Every row gives one point. The window is the flat piece filled in between its corners: a triangle in 3 columns, a solid with four corners in 4, and so on. A path goes straight from each point to the next, and from the last back to the first. After which points does the path pass through the window?

Window (3 x 3)
[[-63  -7 -21]
 [ 32  -2   1]
 [ 40 -26 -15]]
Path:
(1): [-72 -39  -1]
(2): [-39  24 -38]
(3): [ 31  12 -27]
(4): [ 28 -19  29]
(5): [ 43 -31  29]
(6): [ 49  -2 -22]
(7): [-61   7 -44]
(8): [-48 -25   8]
(9): [-35 -23  16]
(10): [-22  -1 -56]
(11): [  5  11 -37]
(12): [-12 -35 -12]
Through the window after points: 1, 3, 7, 9

Window (6 x 6)
[[-14  57 -45   2  59  -9]
 [ 37 -37  56 -10 -51  13]
 [-18 -44 -58  20   5  11]
 [-27 -24 -28 -36 -12  17]
 [ 63  22 -33  48 -18  53]
 [ -9  49   9  -5 -52 -24]]
Path:
(1): [ 41 -13   5   1 -30   7]
(2): [ 52  32  -1 -21  -8 -26]
(3): [-10  42   8   2 -20  18]
(4): [-46  50 -22  15  18  10]
(5): [ -9  50 -60 -16   7 -25]
(6): [ 56  19   4 -33 -26   3]
(7): [  5  28  22  33 -23  41]
(8): [ 17  21 -11  58 -13  76]
(9): [ 74  16 -41  26 -20  23]
(10): [ 28 -10 -38 -41 -13 -28]
(11): [-28 -18  24   2 -18  46]
(12): [-14   3  34   9 -21  48]
Through the window after points: 8, 10, 12

Window (8 x 8)
[[-28  36 -23  15  67 -21 -11   5]
 [ 33 -24 -34  44  64  -3  48 -11]
 [-22 -44 -23  32  40  -1  10   6]
 [ 33   8  -8 -23  59  16 -42   1]
 [ -9  15 -71 -40 -62  18 -58 -14]
 [-44  40 -26   8  43  40  -3  12]
 [-47  15  79   0 -38 -55  56   2]
 [ 84 -17  13  38  -3   7 -70  -7]]
Path:
(1): [-35  13   3 -21   2  23 -13 -37]
(2): [ -3  19  -1  -4   9 -14 -24  32]
(3): [ -6  35  -8  -2  16   8 -10  56]
(4): [-59  17  12   0   7 -12 -21 -58]
(5): [-19   9 -32  -3  -9  20 -46 -44]
(6): [ 12  15 -65 -34 -27   7 -16  39]
(7): [ 29  -5 -34  11  31   6 -24  25]
(8): [ -9  -4 -34  18  51  25 -41 -42]
Through the window after points: 5

Window (11 x 11)
[[-39  -4  33 -54 -15 -19  16  -5  34 -33 -34]
 [-41   9  10 -84 -18  51  -2  27 -51  -8  20]
 [-48  25  23 -43 -17  30  78 -23  30  17 -31]
 [ 21  -5 -32  76  62   2  33   3 -27 -26  17]
 [-30 -59  55 -18 -47  57  30  22 -20  -6  -2]
 [-25  28   3 -29 -25  25  -1   2  60   2  21]
 [-31  13   9  71  20 -19   2 -43 -50 -18  40]
 [ 32  32  34  56  95  14  -7 -13 -43  18  34]
 [ 38  18   0  32  17 -41  10   7 -47  20  51]
 [-26 -66 -16 -54 -28  23 -15  -9  -6  35  -9]
 [ 52  23 -18  26 -14  -5 -28 -46 -38 -20   7]]
Path:
(1): [ 46 -31   4  -3  32 -18  48 -54   3 -10  54]
(2): [-14   7   8  48  10  -1  -1  14 -16   1 -17]
(3): [-31  15  10  43   1  -5   3 -12 -42   2   6]
(4): [-14 -13  11  23  15   0   8 -38 -27 -23  48]
(5): [ -8 -22   6 -16   0  25  22 -34  -3 -19  23]
(6): [-25  13   6  16  -9  -4 -20  12 -23  12 -39]
(7): [-27  24   4  -5  -9  22 -10  20 -15  41 -35]
(8): [-12 -37  25 -33 -12   1  13 -52  -4 -31  64]
(9): [  5 -26   8 -14  -5   2  42 -45  -2 -27  41]
(10): [-49  34   7   2 -25  12 -11  23 -29  23 -39]
(11): [-40  -8  13 -11 -30  19 -27  38   3   9 -35]
(12): [ -6 -31   6 -42   7  -3  25 -41  -3  -2  16]
Through the window after points: 3, 11

Window (12 x 12)
[[ 39 -14 -26   9 -14 -27  52  -7  43  -6  10  -1]
 [-24  18 -15 -18 -19  21   7   1  27   6 -11 -15]
 [  0  32  26 -46   4   0 -12 -20 -44  27  17 -40]
 [ 23 -41 -23 -15   1   0   6  -1  -6  14  71 -38]
 [ 36  -6 -33   9 -19   5  40  18 -18  24  39  -1]
 [-61 -21   1 -12  -1   4  43 -14 -70   5 -41 -19]
 [  4   0  50  24  39 -10  19  60   7 -10 -53 -31]
 [ 26 -13   0  78 -13 -55 -22 -22 -39   4   6  19]
 [ 58  32 -19 -15  51  16 -18 -15   9   6  54 -27]
 [ 27  18  25  55  16  -3  47   4  17  -4  34  -8]
 [-20  41 -14   1 -10 -38  -3   5  -4 -56 -21 -19]
 [  2 -15  18 -31 -26  48  24  12   5 -47 -38 -34]]
Path:
(1): [-15  -1   8 -22   8  15  25  17 -23   2   9   2]
(2): [  2   6 -15  -9  -7   3  38 -11  -8   1 -13 -60]
(3): [  1   2  -2  13  -2   7  26  -6 -17 -11 -33 -70]
(4): [-23  -5   9 -16  20  -9  18  12 -22  10  12  38]
(5): [ 20 -22  -8  -4   6  -6  19  -2  13  -4  31   1]
(6): [ 34  15 -27  22 -28 -23  36  -3  -4  17   9 -76]
(7): [-25  -1 -14   3  -4  -3  47  -8 -19   0 -44 -95]
(8): [-17 -13  26   1  16  -1  17  19 -35  -2 -16  25]
Through the window after points: 3, 5, 7

Window (14 x 14)
[[-18 -20  12 -25   4  13 -34 -17  16   2  29 -31 -36  21]
 [-17  29  15 -34  -8 -37 -48  -2   6  20 -15  18   0 -37]
 [-27 -33 -36  44  11   0  45 -33  16  43 -10   7  -2 -24]
 [  9  11 -46 -19  34   7  -6  23  17  12  36 -19 -12 -13]
 [-22 -26   3 -24 -23  25   2  -4   8 -11  11 -13  22  -6]
 [  2 -12  -5 -10  23   0  14  -2  21  34  -8 -46   8   1]
 [ 20  -1  -4 -28  32 -37 -40  -6  26  53  26  54  13 -13]
 [-23 -22  39 -28  29 -61  23  11  -6 -47  -8  10  -5 -13]
 [-27  20   0  26 -16  -2 -23 -28  23   8 -38  -2  27  19]
 [ -6  32   5 -68  26  20  34 -25 -46 -24 -65  95 -20 -34]
 [ 12 -26   3  22 -24 -12  36 -14  19   1 -11  -5 -10  -3]
 [ -3 -14  -1  10   0  46  16 -17 -49   3  -6  -9  -9   5]
 [-25   3  19   4  -7   3  26  12  20  23  19  -1   3   3]
 [-13  -9 -10 -26   9   2 -31  44   5  12 -31 -13 -11  19]]
Path:
(1): [-22  12 -13 -40  -9 -31  11  -2  -8   2   8   2  -3  12]
(2): [  3 -10  13  12  31  22 -11  -6  38  10 -38  24   1 -34]
(3): [ 11 -14  20   3  32   6 -28   3  36 -12 -22   0   1 -24]
(4): [-37  20 -28 -27 -20 -20  21  -4  -3  37  22  10   4  17]
(5): [-13   4 -15 -10  -9 -15   6  -7   3  11  -4   4  -4   6]
(6): [  8 -31  35  19  28  28 -12 -14  22  11   0  -3   3 -16]
(7): [ 13 -26  14  36  33  25 -25   4  30   3 -12   6 -13   2]
(8): [-29  -6 -17 -38  -7 -20  34  -7 -12  11   0   1   7  -3]
(9): [-11   4 -25 -16  -4 -36  11 -32 -36  38 -10  19   5  28]
(10): [-13  -3  12  -4   6   5   4   7  10  -2 -13   5   3 -27]
(11): [ -9  -3   4   7  29  17  -8  -4  16   7 -16  18 -11 -21]
(12): [ -4  13 -19 -33  -8 -35  -1  -4 -12  25  -5   0  -6  11]
Through the window after points: 5

Window (14 x 14)
[[-44  18 -40  29  15 -32   3   1   3  -2 -60 -27   6 -17]
 [  0  19  12 -25 -10 -15  22  66  17  -4  18   2 -89 -47]
 [-43 -14 -51  -1 -19  41  37 -49  95  16  41  50 -12  13]
 [-22  25 -44  77 -73 -20 -20   9   7   6  -3  31 -10   7]
 [-28  62   9 -62 -21  36  -8  -3  85   2   8  16  37 -38]
 [ 30   3  -8  12  43 -73  82 -48  -4  47 -40  19   0   7]
 [-28  20 -15  56 -13 -31 -42  -7   1  60  89 -41   1 -13]
 [-37  -8  11 -24 -15  21  11  40  28  29  -3 -21  13  -5]
 [ 58  16 -59 -16  15  35  41  50  54  40 -31  68 -53 -36]
 [ -1   6  -8  37  38  -5  19 -75 -72 -15 -18  43 -28  25]
 [ 40  13 -21  35 -16 -14  -7 -46  21  20 -62 -23 -30   9]
 [ -5 -31  -5  27 -15 -18 -33  31  61  16 -30  49 -69 -20]
 [-34 -28 -29 -92 -21  10   9 -16  27 -49 -28  31  23 -30]
 [-70 -15   1 -60 -33  16 -42 -77   2  54   9  34 -79   4]]
Path:
(1): [-19  24 -20 -47   0  -9 -17  10  17  26  -1  16 -37  30]
(2): [-28 -13 -13   9 -29  20  -7  -8  34  12   0  21 -37 -43]
(3): [  3 -30 -17  25 -38  18  76  13   9  25 -35  22  11 -69]
(4): [ -9  28 -38 -26  21 -17 -30  20  50 -22 -13  11 -13  16]
(5): [-16  38 -35 -29  -6  -1   0   8  41   3 -11   9 -19  18]
(6): [-13  -7  30   3 -30  15 -18 -53  37  39  -6  19  -5 -60]
(7): [-25   5  -2  10 -22 -10  31 -18  28  46  -6  -3  -4 -73]
(8): [  3   6 -32 -22   9 -13  -6 -10  14   0   2  29 -15  35]
(9): [-12   7 -26 -23  12 -17 -10   1  28   3 -14  17 -34  31]
(10): [  2   0  -7  -7  -8   8  22 -18  30  23 -20  12 -24 -44]
(11): [-28  -6  -3  18 -15   3  -2 -38  13  23  -1   1 -19 -26]
(12): [-29  27  -9  -8  -6 -42 -20  14  13  -9  18   6 -14  42]
Through the window after points: 5, 7

Window (14 x 14)
[[ -3 -30  -7 -20   2   6 -12 -26 -61   6  -4  -7  16  32]
 [-16 -24   8  23   1  21   4 -16 -54  15  27 -39   6 -59]
 [  4 -25 -50  35  60  19  20 -53  10  41 -19  45   2 -23]
 [ 50 -18 -20  19 -12 -15  15  33 -68  21  14  19 -10  27]
 [ 11 -12 -23  66 -10  19  12 -10 -33  -7 -43 -30 -29  -8]
 [  1 -73  -2 -24  -4 -23   7  29  90 -35 -17 -32  44  13]
 [ 12   0  68 -21 -18 -39 -95 -11  38 -10   5  20  41  22]
 [ 66  18  -5 -29  18   5  19   1 -26 -32 -20   1  37 -26]
 [-36  43 -39  41 -17  -1  21 -49  10  10 -30  25  17  36]
 [-10  -2  35 -21  17  -9   1  -4 -51 -37  13  -1  -9 -14]
 [ 55 -59 -23 -56 -33   0  -2 -37  19  27  31  28 -24 -16]
 [ -1 -22 -22  21  10 -43 -19  -5 -57  15 -23   6   1 -32]
 [ 53  -5  -3 -10  53 -45  10   1 -41 -38  21 -58  10 -23]
 [  4  -4 -40  -5  19  27  23  17  -2  13 -20 -45 -22 -24]]
Path:
(1): [  3 -18 -47  18  16  19 -17  -2 -25 -11  -3 -16  10 -10]
(2): [ -5 -15 -33  14  -1   9 -10  -7 -15  -9   5  16  -6  -3]
(3): [ 26 -15  30   8 -10  -8  17 -15 -18  53 -50 -17  21   2]
(4): [ 37 -24   5 -20   5 -23  20 -27 -36  23  -1 -23  -8  -4]
(5): [ 27 -15 -38  22  -6   7 -32  39  -3 -33  22  36   9  -4]
(6): [ 10  -4 -24   6   8  -1  -1 -12 -20 -16  -1  17   9  -4]
(7): [ 45 -34  12   4  32   2  37 -10 -40  69 -19 -23  -3  -3]
(8): [  2  -3  22  23   7 -16  32 -18 -21  14 -29  -9  -9 -14]
Through the window after points: 4, 6

Window (14 x 14)
[[-51   2  33  -1  12  28 -45 -23  -5  14  56 -32  -3  24]
 [-32  70 -57 -26  15 -24  -3  -8 -16  14 -16 -35 -62  15]
 [ -2  33  23  46  35  -4 -18 -39  12  14  14 -22  54 -16]
 [ 38  -3   4   2 -33  19 -36  -5  31 -11  27 -31  27  -9]
 [-72  -6 -18  13 -75 -13  33  56 -51 -13 -56  39 -37 -38]
 [ 11 -35  45  23 -14 -62  -2  -3  15   9  64 -11  39  34]
 [-50 -40 -54  -6 -33  16  93  10 -12  11 -46   8 -31 -27]
 [  7 -58  39  59  15 -30 -11  13  34   2  13 -54 -15 -26]
 [-59   1 -55  32 -35  16   4  24  28  13 -44  54 -32  21]
 [ 12 -11   1  66 -18 -12 -24 -46  16   8  85  -6   0 -29]
 [-11   7 -44  42  42   3   7  39   1 -21  51 -55  21  -8]
 [-17 -48 -74  13   4  11  34  21 -63 -28 -71  45 -46 -10]
 [-44  -7 -57   2 -55  14  11  47 -56  87 -54  33 -38  -2]
 [ 31 -13  28  26  32  10  32  32  20  -7  39  23 -16 -33]]
Path:
(1): [-22 -14 -38 -24  24 -55 -39  24  35  24  27   6  27 -36]
(2): [-31  -2   9  48 -34  40  20 -13 -21  -3  -2  -5 -30  14]
(3): [  0 -21  35  68 -19 -11  42   2   4   5  18 -23 -39  30]
(4): [-24 -31 -34 -17  26  -4 -62  23   8  17  -9 -16  24 -69]
(5): [-45 -13 -45 -37   0 -24  -8  11  22  -4  17   8   4 -32]
(6): [-16   3  -4  57 -35  16   8   6 -36  19 -21 -28 -17  11]
(7): [ -7  10   9  22  -7   8  42  13 -14   8 -11 -13 -10  36]
(8): [-48 -25 -48  -9  -3 -25 -48  15   7   6   7  11 -27 -64]
Through the window after points: 1, 3

Window (14 x 14)
[[ 37 -20   5 -47  -8  -4 -35 -28  -7   5  14  15 -18 -15]
 [ 24   5   6 -28  16 -22 -29  27   9  -7 -18 -14   9  -3]
 [-18  11 -15 -28  15   3  31  15  -9 -11  25   8 -43 -39]
 [-12 -12  63 -17  30  -3  50  21 -42 -14  10 -37 -44 -56]
 [ 15 -57 -12  80 -12 -12  25  64 -36   8 -47  42   5   5]
 [ 26  -1  34  -1  14  28  30  12 -32 -27   4  -4 -39 -12]
 [-48  10  13   0  11 -23   0 -21 -13 -52 -73 -28  49 -11]
 [ 11  17   4  19 -33 -24 -10 -31  11   2  54  19  22 -27]
 [  2 -34   4 -14 -42  12  23  -4 -72 -95 -11 -64   9  13]
 [-15  -6  15   6 -29  19 -15  31  -8  24  13  -8 -25 -10]
 [  5  31 -21 -33 -18   4 -35  30 -46  22 -34 -27  46   6]
 [  6 -12   9 -35  18  25   3   4   3  24  18 -27   2 -10]
 [-35   3  -4   9  18 -13 -20 -10 -21   6  19 -15 -13   4]
 [-23  14  17  -1  -4 -40  11 -31  26  37 -26 -29   9  24]]
Path:
(1): [  5   3  -1   1  -5  -4  -1  -2  -9 -13   3 -18 -10 -27]
(2): [ -4   5   3   8  -3  -8  12 -16  -5   8 -21 -27  -9 -12]
(3): [ -4  -6  51 -21   3 -24   8  24   2   3  17  24  13  43]
(4): [-17 -12  36 -36   2 -31  11  21 -12   5  18  -3  17  33]
(5): [  5  20 -18  35 -18  -7  -6 -45  12  10 -31 -31  -6 -31]
(6): [  4 -14   0  19   1  -2   2   4  -2  -4   1 -20 -17 -18]
(7): [-18 -18  26  -1   1 -14  16  24 -26   5  -1  34  -9   6]
(8): [ -1   8  36 -22   8  -4  10  16 -25  17  34  43  16  33]
Through the window after points: 2, 4, 8

Window (14 x 14)
[[-22  10 -24 -38  21  15 -26 -19 -17  22 -15 -10  20   3]
 [ 35  58 -22  22  11  44  19 -24 -10  -1 -10  -2   0  11]
 [ 58   8  27  17  -2  15  -9  34  25 -14 -24   3  20 -15]
 [ 18  27 -18  36  39  65 -27 -26   5 -95  42 -18  11 -12]
 [ -2 -28  44 -13 -44  12 -12  -2 -47   6  46 -37  -4 -11]
 [-16  12  -3  30  19 -14 -41  29 -50   2   3 -13 -22  -1]
 [ 23   0  14   0   0 -37 -18 -18  50  -1   0 -24  20 -27]
 [-12  21 -26  -5 -19   4 -17  -3  30   6 -32   6 -14  44]
 [  2   3  -7  16 -21 -11 -20 -24 -37 -22  24  13  17  38]
 [-26  13 -11  11  19  17  -2   4  14  36 -35  30  -3 -22]
 [ -2  21  -8 -31   9 -57   8 -14   3 -17 -26  27  -8   4]
 [ -3  28  40  17   8 -24 -21   4 -12 -29 -67 -15  22  -5]
 [ 10  62  25 -16 -25  26  -6  11  16  16  14  23  22   2]
 [-16  -4   5  22 -24 -42  18  58 -43  17 -13 -19  10  -7]]
Path:
(1): [ 17  16 -63  17 -37   0 -19 -25 -29 -23   0  -3  13 -24]
(2): [  3  16  18   7   8  11 -18 -12  -7 -16   7   3   7  21]
(3): [ -1  -1  24  11  21   3   2   9  -3 -22  13 -22   7  47]
(4): [ 11  26 -14  12 -31  17 -25 -10 -29   9   0   7   7 -22]
(5): [  9  22 -21  13 -24   2 -35  17 -26   4 -40  16  -9 -43]
(6): [-30  10  15  15  51   6  11  -3   7  18  17  -8   2  35]
(7): [  6  -8  29  -4  16   3  -8 -11 -33  -8  37   5   3  47]
(8): [-10  24 -23   2 -49  18 -23   1   5  -2 -24 -31   9 -62]
(9): [  3  15  -7  -2 -11  -5 -16  -1   1  -9 -23  -7  16 -24]
(10): [ 1 16 32  3 32 11 -3 11 -3  8  2 -9 -4 19]
(11): [  7  21  26  18  35  17 -11  -4  18 -19   3   5   5   9]
(12): [ 10  34 -27  -3 -20   6 -11  -7 -19 -20   5  -5   6 -12]
(13): [ 17  47 -18   5 -52   6 -23   8  10 -61 -36   9   0 -13]
(14): [ -1  -7  30  11  41  -1  -6 -13 -26  20  43 -20  24  22]
(15): [-7 17 17 -8 24  5  5 19 -6  1 20 -2  5 44]
(16): [-12  19 -12  15 -25  -6 -21 -13 -29   4 -18  -9   3 -33]
Through the window after points: 5, 7, 11

Window (14 x 14)
[[ -8   1  23  15   3  19  68  12  54  49   2 -38 -56  32]
 [ 57  21  -5 -34 -17  -7 -47 -26 -33 -38  36  28   8 -52]
 [ -4 -42 -13  43 -25  21  32  -4   5   6  39 -14   0  16]
 [ 45  17  69  -5 -30  49 -51   3  21 -77   2  19   6  -9]
 [ 30 -22  -3  -5  11  36 -11  -9 -19  11  28  68  28 -95]
 [ 36 -58  11   7   7 -21  -7 -55 -20 -12  -8  28  -9 -52]
 [ 25   5  36  22  18  19  15   9  10  46 -21 -25  12  63]
 [ 23   7  22 -49  -7  44 -33  36  -6 -82 -44  -8   3  21]
 [-46  -7  11  41  31 -34  59 -26  20  20  19  -3  10   4]
 [-17 -36  20  -6 -18 -10  25 -23  27  51  13 -30  29 -25]
 [ 14 -19  -4 -25 -31   7   9 -64  -6  -8  10  69  19 -22]
 [ 12   7  25  26 -28 -17  10  67  46  31 -39  -6 -10  39]
 [ -6  16 -16  43   2  23  -2   2  63  42 -37 -33  -8  20]
 [ 57 -38  -8 -24  17 -11   9 -33  29 -37  29  32  35 -26]]
Path:
(1): [ 10 -35  11   5   9  -9 -49 -15  35  10  -1  17  24  20]
(2): [-32 -29  48  12  11 -28 -41 -16  77  51  22 -17 -21  35]
(3): [ 56  22  -1  -1 -21  47  56  15 -19 -39 -15   9  -2 -23]
(4): [ 17  -6 -13   7 -26  12  43  21  38   8 -41  -4   4 -13]
(5): [  7   5  66  31  10 -21 -54  23  20  30  27  -3 -23  63]
(6): [-27  -9  25 -29  17 -16 -38 -25  29  19   7  22 -24  33]
(7): [ 37 -12  10  -4 -27  19  16   1  -4 -18   0 -17  32 -40]
(8): [ 39   4  15  11 -23  19  48 -44  22   9 -32  -5   8 -46]
(9): [ -6 -16   1  17  10  -5  -5  -2  18  27  28   8   5  12]
(10): [  5 -31  17 -20  -3 -11 -31  -9  11 -32   5  24 -12 -11]
(11): [ 63  35 -16  32 -13  47  46 -21   3  31  -5 -10  64  -4]
(12): [ 26  21 -11  36 -26 -15  37 -19   2   9 -36 -22  58 -30]
(13): [-23 -27  22   4  26  -2  14 -14  16   9  40  22 -16  -3]
(14): [ -2 -47  -4 -19  16   9 -39  -9  43 -47  14  23  -3  28]
(15): [ 38   0  33  -6 -18  16   6  -7 -10 -16   2  13  13 -28]
(16): [ 14  30  26  13 -18  22  92  24 -13  -4   0 -32 -25 -38]
Through the window after points: 2, 4, 6, 12

Window (14 x 14)
[[-23   2  -1 -19 -21 -15  28  19  23  67  16  -4  77  32]
 [-58 -33 -58 -11 -22 -38  29  -7   8 -14  34  40   5  17]
 [  0 -24 -14  29 -16 -43  -5 -13  40  -1 -32 -26 -32  35]
 [ 18  -7 -18  22  -5   9 -24  12 -33  23   3 -12 -18  39]
 [ 26 -13 -24  -9 -14  36  24  34  46 -44  20 -29 -22 -30]
 [-17 -35 -37  -1  95  -3 -17  -2   3  10  45 -31 -19 -16]
 [-32  24 -14 -11 -48  81  20 -24  20 -19 -17   2  68   7]
 [ 66  36  69   5 -41  22  21 -41 -10  24  13   6  22   1]
 [ 48 -26 -59 -38 -31  -6   9   8 -29  33 -21  71  51  18]
 [-21 -13  32 -41 -42 -18   8 -31  13  35  16  19 -30  51]
 [ 23 -58  -8  -7 -28  26  29  -1 -10  15  12  33  44 -13]
 [ -6 -11  64  -6   4 -22 -61 -28 -42   2  14  38  56 -12]
 [-41   5 -12  14   6  -7 -11  19   2  46 -24  50 -15  38]
 [ 27 -42 -20  -2   1 -37  56   7   1 -34 -24  -9  36  75]]
Path:
(1): [ -7 -17 -30 -24 -36  -9  15  -2 -18   9 -40 -14   7 -23]
(2): [-22 -34 -43   0  -7 -78  12  27 -54 -27 -37 -11  -5 -33]
(3): [ 19  -9  -5 -25  -2  57  -3 -28  45  38  55  52  38  46]
(4): [  2  -6 -21   8  -7   5 -45 -28  31   4  44  -5  16  89]
(5): [-15 -32 -28 -19 -10 -23  56  22  -7   4 -17  22   1 -46]
(6): [ -2   7   4 -52 -18 -52  54   8 -21   0 -25  15 -13   6]
(7): [  8 -46 -15  15 -12  33 -32 -26  27  30  34  16  26  57]
(8): [ 18 -15  -2  15 -16 -10 -24  -9   8  22   6  47  39  19]
(9): [ -8  -1  20 -35 -40  17  46  -7 -29  -5 -17  -3  21  17]
(10): [-16  -3  -9 -28   2  -2  29  -2  -7  17 -13   0   1   6]
(11): [ 26 -24 -15  38 -21  24 -40  -6  18 -29  23  32  15  19]
(12): [  7   1 -22  11 -21  23 -12   3  22  15  80  24  23  72]
(13): [ 25 -15 -13 -15 -21  -9  14  -5 -11  17 -31  26  20   0]
(14): [  1 -14  23 -58 -19  20  -3  -2  -4  22 -65 -15 -25 -62]
(15): [ 34   1   1  31 -13  -2  17  -9   8 -12  51  12  35  48]
(16): [  2 -10  11   7  -4   4  -1 -14  17   5  28  36   1  49]
Through the window after points: 2, 4, 6, 12, 14

Window (14 x 14)
[[-16 -75 -14  36 -17  -3 -13  -4  -8   6   2  65  24  21]
 [-39  -5   6  63  36 -46 -18  22  28  -2 -52 -54  50  48]
 [ 36  13  15  28 -36 -24   2  26   2 -59  95   7  33  -1]
 [  3 -11 -35 -20 -89  37  -6 -13  43  12  25   7 -21 -14]
 [ -3  16  -7 -45  29  15  34  21  29 -83  16  27  31  21]
 [ 38  52   8 -17  -6 -17  18  80 -16   3  -9  -7 -37  -2]
 [ -4  40 -35  14 -54  94 -23  19  33  35  14  13  -4   6]
 [-10 -14  -7  17  -1  -7  -4   4   4 -67  14   2 -46  19]
 [ 22  16 -42  45 -19 -15  14 -40   1 -44 -47  16  17 -11]
 [ 20  19  16  -7 -32  14   3  35 -12 -26  47 -26  20  64]
 [ -3  16  35  -8 -19  47 -12 -16 -19   5  -4  13  -5 -35]
 [  1  10 -25  20 -20   6  -1 -36 -14  52  34  -6 -23 -33]
 [-62 -49 -59  19 -45   2 -35 -23  -1 -32  32   3  57   3]
 [  7 -71 -52  25   3 -23  37  53   4 -19   9 -64 -24 -10]]
Path:
(1): [ 26 -14 -25   5  -5  -7 -32  19  21 -22 -20 -25  23  21]
(2): [-42  13  16  34 -35   2  44  22  -6 -11  38  23 -10   8]
(3): [-34 -18  -5  15 -74   6  45  -1   6  -6  14  24  33   3]
(4): [  1 -38 -31  23   9   4 -48  -6  -3 -16   9  19   4   8]
(5): [  4 -49 -22 -15  -9  13 -51  -7   7 -27   5  -1  -6   0]
(6): [-12  14  -5  28 -27  12  30   3  10 -18  24  -3  13  10]
(7): [-27  -6  -7  18 -27  16   7  19   9 -23  18   7   8  18]
(8): [ 35 -21 -43  -3 -32  -3 -31  -7  10 -11  -3  -8  18  -8]
Through the window after points: 3

Window (14 x 14)
[[-49  19 -38 -36  -5 -24 -49  11  55  -2 -38 -52 -14  -5]
 [-10   4  74  15  43 -20  43  12  -5  -2  11  34  41   7]
 [-28  35  29 -39  16  -8  47 -20 -19  11 -12   6  76  -6]
 [-76  27  12  30 -61 -32 -18 -15   7  22 -12 -24 -29  -1]
 [  0  14 -26   1  20  59  -7 -80 -35 -50   8  33  27 -29]
 [  5   3  11   5  15 -17  70   7 -27  -3  19 -20 -11  63]
 [-46  21  15 -32  -8 -57  10 -51  14 -16  40   9  19   0]
 [-35 -14 -56  -9  57 -35  58  18  17  20 -30   3 -25  15]
 [-69  37 -55 -28  35 -28 -44 -38 -13  -4  12 -45  19 -33]
 [  2   7  13 -36  27 -54  29 -34  11  41 -45  12 -62 -33]
 [ 18  16 -23   1  -8  25  34 -12 -23 -17  18   7   8 -45]
 [-55 -18  41 -50 -16  46  13 -12 -21 -19  50  -5 -13  28]
 [-26  57  15  -1 -47  -7 -14  46 -24 -58  17  27 -15  33]
 [-24  12  11  25 -32 -16 -29  36  -3  42  -4  22  25  31]]
Path:
(1): [-57  89 -20 -32   0  11  -3  15  11 -19  51  52 -26   9]
(2): [-23 -12  15  15 -21 -16   3  -8 -21  -6 -12 -27  27   2]
(3): [-36 -30 -10 -15  -6 -32  19 -14 -24   5   1  -1  -7 -17]
(4): [ -9  66  17   1  14  -2 -10   6  39   1 -15   2 -37  22]
(5): [-24  38   2 -18   3  -1  -2 -13   7   7  32  -9  13  -1]
(6): [-38 -43  14 -24  19  -8  22   6 -26 -34 -36  18   5  12]
(7): [-30 -35 -36   0 -25 -38   3 -18 -49   1   2  33  17 -21]
(8): [-24  70  51 -13  24   2  37   0  30   1   2 -16 -31  26]
(9): [-60  63 -95 -32   8   5  10 -26  48  15  42  17 -29  22]
(10): [-14  -4  56  16 -19 -29   8  27 -42 -26 -29  -3   2  -3]
(11): [-37   0  -7 -18 -17 -16   2  -7 -25 -31 -11 -35  27  19]
(12): [-39  27  -1   4   0  10  -6 -16   6   7  18  17  -3  -6]
(13): [-18  41  -2   1   2   5  13 -15  12  -1  48   7  12 -12]
(14): [-25 -28  -2 -46 -18 -50  20 -24 -40 -33 -53  -2   0  -8]
(15): [-28 -16  30  10  -7 -72   8  -5 -50 -27   5  -8   8  -8]
(16): [-21  24  -3  -7  -8   0 -10  10  19  42 -13  16  -2  15]
Through the window after points: 9, 13, 15
